Each row of a before or after table is a point. One or more steps were done to the points. Then noise was added and the rows were shuffled. The steps act on columns, c1 being the first. Name the steps. A step turns or swaps two columns, mirrors them in a line or flattens them onto one, adds a multiple of one to another, or multiplies or shifts one. Angles are multiples of 10 degrees, from the lower column toward the higher: turns from -170 to 170, lines from 10 to 170 but not 90. Use the fewest steps. Two steps may share a column if one is a turn and the other turns, adds or multiplies; they go together, in the order done. Otherwise the lowest column goes first.

Before (12 x 3)
[[-0.24 -0.40 -0.45]
 [ 0.26  0.54  0.48]
 [ 0.28  0.18  0.32]
 [ 0.08 -0.14  0.14]
 [-0.03 -0.66 -0.17]
 [-0.59 -0.23  0.31]
 [ 0.04  0.16  0.33]
 [-0.40 -0.36 -0.12]
 [-0.16  0.11  0.25]
 [-0.14  0.42  0.75]
 [ 0.14 -0.33 -0.05]
 [ 0.47  0.04  0.70]]
After (12 x 3)
[[ 0.31  0.19  0.06]
 [ 0.25  0.08 -0.16]
 [-0.09 -0.33 -0.44]
 [ 0.34 -0.20 -0.58]
 [-0.13 -0.64  0.00]
 [-0.45 -0.38 -0.26]
 [ 0.51  0.55  0.26]
 [ 0.72  0.40 -0.14]
 [ 0.67  0.03  0.46]
 [ 0.12 -0.15  0.06]
 [ 0.29  0.16  0.29]
 [-0.06 -0.35  0.13]]
Steps: swap c1 and c3

Before (9 x 6)
[[ 0.18 -0.09 -0.25  0.33 -0.88  0.04]
 [-0.13 -0.07  0.03  0.07  0.27  0.00]
 [-0.13 -0.46 -0.28  0.55 -0.35 -0.05]
 [-0.35  0.01 -0.23  0.56 -0.35 -0.30]
 [-0.22 -0.15  0.05 -0.10  0.18 -1.28]
 [ 0.23 -0.18 -0.07  0.24 -0.30 -0.11]
 [-0.26 -0.17 -0.29 -0.13  0.19 -0.12]
 [ 0.24 -0.01 -0.11  0.22  0.08  0.06]
 [-0.16 -0.19  1.27  0.04 -0.03  0.09]]
After (9 x 6)
[[ 0.54  0.28  0.39 -0.34  0.20  0.04]
 [ 0.05 -0.24 -0.04 -0.17 -0.08 -0.03]
 [ 0.57  0.06  0.21 -0.13  0.58  0.26]
 [ 0.24 -0.09  0.00  0.23 -0.06  0.11]
 [ 0.20  0.22  0.13  0.23  0.29  0.00]
 [-0.12 -0.21  1.11 -0.23  0.02 -0.65]
 [ 0.02 -0.06 -0.73 -0.20  0.18 -1.05]
 [-0.14 -0.24  0.30 -0.19  0.04  0.19]
 [ 0.33  0.75  0.13  0.19  0.47  0.24]]
Steps: swap c1 and c4; mirror c2 and c5 in the line at 150 degrees; mirror c3 and c6 in the line at 120 degrees
